Each row is a point. Examples show where two turns around zero, p and q, send a point. Write where each new point lands after one turn and then the other. Backwards means that the second turn is done in reverse. Each puzzle has new turns, and all numbers are rounded.
(in the rows, 128 means zero)

Turn p:
[145 128] => [144 135]
[ 78 118] => [86 99]
[147 144] => [139 150]
[143 122] => [144 129]
Turn q:
[ 85 129] => [ 85 130]
[125 115] => [125 115]
[158 107] => [157 106]
[151 154] => [152 153]
[122 136] => [122 136]
Where do these land?
q, then p: [124 134] => [122 132]
p, then q backwards: [109 109] => [119 103]
q, then p backwards: [104 125] => [105 136]
q, then p: [175 143] => [166 159]

Turn p:
[139 125 150  84] => [149 108 138  88]
[125 130 117 108] => [130 131 115 109]
[153 140 169 122] => [156 119 168 122]
[102 106 117 160] => [ 93 120 116 157]
[101 144  91 153] => [ 98 164 106 145]
[147 122 124 140] => [143 125 124 146]
Turn q:
[148  92 124 108] => [131  89 114 108]
[124 124  96 131] => [112 130 100 135]
[115 144 142 157] => [131 145 148 156]
[ 88 153 156 133] => [111 157 171 135]
[166 127 122 111] => [156 119 107 106]
Where do these land?
q, then p: [151 131 130 128] => [149 127 119 131]
p, then q: [113 104 153 106] => [108  96 139 109]
q, then p: [130 141 149 153] => [141 131 153 148]
q, then p: [ 91 144 118  98] => [100 146 138  90]
q, then p: [156 120  90 156] => [133 143  89 164]

Turn p:
[145  93 118 133 115 126] => [113  91 129 131 127 115]
[145 116 145 122 141 131] => [139 116 148 140 138 127]
[ 90 123 130 133 150 138] => [112 149 123 122 162 140]
[153 105 102 126 156 130] => [147  92 111 135 152 123]
[108 159 137 126  93 156] => [111 153 132 117  94 164]
[122 172 135 180 133  95] => [128 179 101 167 111 101]
[137 109  97 103 118 151] => [130  90 118 102 127 148]
[120 171 168 125 102 120] => [131 173 156 130  90 132]
[132 104 119 104 143 106] => [141 109 134 108 149 104]
Turn q:
[127 116 133 156 151 147] => [127 116 124 148 154 153]
[130 160 136 133  94 147] => [134 169 152 138 114 134]
[150 105 109 133 158 134] => [149  99 101 132 137 142]
[115 169 141 104 137 113] => [132 152 144  98 147  99]
[148 113 143 143 133 122] => [136 108 132 152 131 123]
[115  92 125  80 151 115] => [119  82 123  81 122 123]
[111 141 109 148  71 120] => [ 99 171 121 148  91 124]
Where do these land?
p, then q: [133 134 149 135 145 121] => [136 133 132 147 146 117]
q, then p: [136 138 114 108 150  96] => [152 113 120 107 132  97]
q, then p: [ 81 161 148 137  96 170] => [133 190 149 133 122 175]
p, then q: [140 168 116 130 139 163] => [159 149 122 144 116 165]
p, then q: [150 113 118 148 109 111] => [ 99 119 112 143 110 116]
p, then q: [113  84 117 133 141 110] => [108 100 108 107 151 113]
q, then p: [150  75 134 122 115 110] => [ 80  96 135 125 123 106]
q, then p backwards: [121 152 128 111 130 144] => [109 141 137 105 133 127]

Turn p:
[104 125 142 101 158 143 120 120 149] => [109  96 137 115 161 130 106 132 127]
[124 139 146 161 151 138 147 179 165] => [107 144 161 143 155 152 157 176 120]
[126 140 148 107 152 114 103 121  90] => [146 119 130 102 128  94 103 131  96]
[151 131 110 113 126 148 146 109 103] => [145 133 116 104 124 145 135  91 121]
[ 86 141 110 113 150  84 148 119 147] => [ 98 111  85 122 158  96 143 147 137]
[155 116 112 103  86 128 110 138  96] => [159 150 114 110  85 137 101 119 144]
[131 126 146 149  89 148 144 116  94] => [132 127 152 122  79 128 152 102 126]
[151  96 116 122 109 101 128 105 140] => [153 112  94 156 114 134 123 121 147]
[108 116 105 156 158 132 128 155 156] => [ 88 144 122 156 153 147 128 150 114]
[144 149 145 155 102 145 106 119 139] => [142 144 170 150 123 118 131 112 145]
Turn q:
[130 119 124 136 121 169 183 105 137] => [152 143 105 144 109 159 178 123 116]
[134 118 133 126 136 111 151 142 137] => [136 110 134 127 129 113 151 134 137]
[153 150 108  81 101 108 118 120 150] => [147 141 140  99  98 112 108  95 164]
[110 129 119 116 161 129 127 137 148] => [114 111 126 119 139 147 135 138 159]
[108 131 132 132 132 108 118 121 171] => [112 111 137 155 121 131 121 119 164]
[101 141 127 143 117 122 167 147  80] => [116 148  94 127 125  95 151 168 106]
[148 136 102 112 143  91 135 146 111] => [146 126 123  97 150  92 127 134 149]
[134 104 119 107 113 143  95 121 150] => [131 106 132 117 111 152 101  96 126]
[119 142 182 111 150 164 155 113 139] => [ 99 149 161 129 116 163 179 130 123]
[138 128 115 168  98 142 116 111 103] => [148 151 109 154 132 127 102 126  91]
[138 128 142 180 128 131  86 155 135] => [135 111 156 161 144 133  86 158 108]
[122 109 134 125 135 117  85 118  76] => [ 98 129 122 109 163 113  98 113  91]
Where do these land?
p, then q: [158 135 142 134 127 182 136 140 150] => [118 147 165 132 124 170 156 130 108]
p, then q: [145 177 124 143 113 159 130 153 147] => [114 159 171 133 119 141 158 145 153]
q, then p: [104 118 146 113 139  98 104 114 155] => [ 97  89 132 158 131 114 121 127 137]
q, then p: [140 132 129 100 139 112 128 120  84] => [137 113 102  94 150 102 124 132 124]
q, then p: [120 106 125 148 129 111  85 124 137] => [116 119 131 162 124 118  96 122 104]
p, then q: [ 95 102 123  92 124 109 125 130  80] => [121 112  94  95 103 106  89 104 126]
p, then q backwards: [102 126 142 166 151 122 127 120 139] => [112 114 167 154 132 111 130 128 119]
p, then q: [108 115  96  95 126 116 136  88  92] => [132 128  81 113 129 122 107  78 145]
q, then p: [130 113 114 132 145  99 136 116 121] => [129 118  99 143 149 128 134 128 115]
q, then p backwards: [157 144 143 154  90 146 162 128 135] => [169 126 144 169 112 110 122 141 105]
p, then q: [148 138 124 133 124 153 139 175 168] => [126 137 158 126 115 170 145 171 135]

Turn p:
[133 156 114 160 124 128 138 134 140 151 126 126] => [137 141 117 155 127 105 139 149 135 149 136 135]
[136 121  96 123 111 117 142 139 131 120 112  98] => [156 135 102 109 120 129 114 143 133 132 110 148]
[127 164 124 167 102 151 148 120  97 119 145 148] => [130 158 126 154 118 113 188 136 139 104 129 132]
[103 102 135 108 158 104  96 140 100 121 107 149] => [ 86  99 128 119 153 145 115 114 111 127  87 116]
[ 77 117 166 120 128 150 138 119  88 121 143 135] => [ 81 120 135 108 113 145 158 132 142  96 130  90]
[125  92 157 111 152 153 103 159 120 135 136 122] => [108 105 151 122 155 165 103 149 123 108 140 112]
[ 84  98 158 122 122 134  88 102 100 141 134 140] => [ 74 124 149 128 102 167 133 123 109 124 114  95]
[139 126 154  98 161 114 111 133 154 125  91 104] => [139 108 126  96 161 129  96 119 104 158 137 104]
[183 143 106 139 120 110 152 126 141 145 129  97] => [185 117 113 136 116 105 126 145 115 143 143 160]
[130 147 107 102 128  99 122 149 158 131 138 112] => [146 125  94 139 130 114  83 115 133 132 131 127]
[161 154 114 128  85 137 160 124 130 139 132 153] => [144 161 129 136 110  86 141 130 117 105 144 163]
[145 143 130 161 112 129 159 104 114 115 173 149] => [147 127 146 156 100 109 175 114 148 104 137 140]
[140 108 111 121 156 115 145 136 180 140 105 122] => [139 114 135 109 143 111  87 130 145 170 136 152]
[150 141  84 109 154 134 119 115 160 125 113 114] => [147 134 102 122 148 139 110 104 128 164 148 162]
[ 89 109 164 149 105 143  98 121 107  93 137 153] => [102 152 166 132 122 157 150 116 136 103  97  85]
Turn q:
[139 103 165 143 139 140 152 130 125 120 110 106] => [160 112 110 115 113 151 129 107 108 124 103 120]
[119 104 103 129 144 139 113 142  89 127 115 116] => [109 122  98 156 140 145 111 149 117 132 104 132]
[108 182 130 103 113 143 130 113 142 146 139 112] => [117 131 138  78 147 118 152 156 136 132 158 122]
[113 129 145 136  89 151 106 135 159 139 106 118] => [101 130 121 103  86 128 144 131 114 114 142 100]
[ 88  95 161  74 155 104 122 139 136 176 134 161] => [ 94  80 156 114 108  98 132 118 145 188  88 147]
[138 143 124 154 163 137 128 137 105 196 146 121] => [121 135 153 119 148 184 103 144 142 175 122 111]
[138 141  86 144 105 161 126  96 108 117 112 145] => [119 151 108 152 132 155 141 145 116 112 173 156]
[134 131 143 140 119 107 131 120 117 123 105 122] => [141 146 101 122 119 125 126 111 133 135 127 126]
[121 138 125 172 107 119 172 119 133  90 121 129] => [172 167 120 146 128 126 167 114 110 114 134 119]
[111 110 118 111 133  89 146 105 172  96 114 138] => [122 123 130 139 140  86 164  75 130 113 122 140]
[123 118 111 106 108 138  87 105 112  95 158 109] => [112 117 114 135 146  92  97 149  92 107 156 137]
[146 110 130 119 120 119 131 146 137 135 135 134] => [133 108 137 142 114 123 120 121 144 127 128 116]
[143 163 116 152 169 121 134 133 132 133 141 176] => [136 167 176 137 140 149 124 127 158 130 118 157]
[172 127 134 109 128 124 113 171 124  98 156 107] => [155 106 132 134 131 110  82 147 148  87 118 109]
Where do these land?
p, then q: [127 121 162 139 157 145 106 156 140 170 161 125] => [130 130 154 131 121 133  97 138  83 129  92  88]
p, then q: [113 157 112 138 149 101 129 118 103  97 114 173] => [126 146 108 131 154 139 171  82 127 150 120 150]
p, then q: [145 110 153 116 105 131 140 124 177 127 119 148] => [134 132 134  87 113  93  91 123 139 140 137 134]
q, then p backwards: [114 138 128 127 169 148 124 138 139 190 135 102] => [ 94  82 150 133 166 142 104 125 124 118  95 119]
q, then p: [141 129 125 106 159 145 102 113 129 174 163 126] => [ 82 112 154 131 136 161 101 132 122 124 146  99]
q, then p: [130 130 124  95 154 143 120 141 115 159 157 116] => [102 110 148 121 152 149  91 148 127 132 130 117]
p, then q: [136 130 116 142 114 149  99 131 162 131 158 104] => [131 147 156 115 118 155 104 144 120 106 153 110]
q, then p: [ 95 128 131 149  99 106 128 104  66 111 121 125] => [123 121  82 179 130 105 141 145 111 129 116 165]
q, then p: [117 102 130 128 134 114 134 111 131  82  99 120] => [131 127 118 118 121 121 162 102 126 142  95 159]
q, then p: [104 132 107 113 115  94 115 147 104 113 106 136] => [130 135 104 148 130  98 115 132 148 160  98 134]
p, then q: [165  95 115 137 123 160 145 144 152 128 114 148] => [139 132 166 108  96 118 111 131 153 126 108 159]
p, then q: [132 131 140 118 132 151 163 145 149 106 142 138] => [139 119 158 113 141  97 120 106 132 106 124 133]
q, then p: [177 136 152 132 132 130 128 141 142 127 129 112] => [158 143 141 116 131 158 111 105 112 125 144 127]
q, then p: [112 130  99 146  95  70 154 105 108 103 117 124] => [155 103  97 170 113  96 156 122 141 163 131 155]
q, then p: [112 151 126 135  82 133 134 102 104 102  84 124] => [137 138  82 150 119 103 136 115 152 101 125 171]
